Every row gives one point. Any point is a mix of the corners, with weights that add up to 1. It lies inside the corners' shape when no weight is negative. Say inside or outside, and name the corners with a negative weight.
(in the rows, 128 means zero)

Corners:
(1): [152 134  38]
(2): [ 89  61 157]
(3): [108 134 113]
(4): [181 107 213]
Points:
[151 129  61] => inside
[156 137 136] => outside (2)
[135  99 110] => outside (3)
[122 119  49] => outside (4)
[104  84 191] => outside (1)

Corners:
(1): [ 98 151  57 135 153 126  95 158 106 153 167]
(2): [ 95 112 159  49 135  95 176 220 176 112 100]
(3): [120 143 126 199  91 157  91 118 201  67 125]
(4): [137 129 209  67 149  87 181 141 192 145 132]
(5): [108 112 193 134 162  89 131 165 163  76 201]
(6): [146 177 186 129  91 130 190 185 108 177 186]
(7): [166 122 153  87  92  90 117  82 173  81 129]
(8): [112 193 109 185 160 148 118  78 122  79 143]
(9): [149  87 152 101   7 140 154  81 105 184 117]
(10): [177  57 193 179  89  93  79 127 105 151  60]
(11): [110  59  48 130 100  47 153 195 114 126 163]
(12): [ 87 184 171  97  63  98 148 151 170 144 128]
Points:
[140 114 160 147 107 107 125 140 126 131 125] => inside
[117 102  98 126 102  82 141 161 131 126 149] => inside
[122 165 184 108  84 137 166 109 162 119 150] => outside (1, 10, 11)
[118 149 115 151 128 120 130 129 128 113 148] => inside
[131 149 164 128 105 121 136 132 141 131 138] => outside (11)
[108 136 127 129 117 113 136 164 135 138 149] => outside (7)
[125 122 101 135 106 107 112 109 137 126 123] => outside (2, 5, 6)
[153  95 181 109  80  87 143 124 173 116 136] => outside (1, 2, 8)
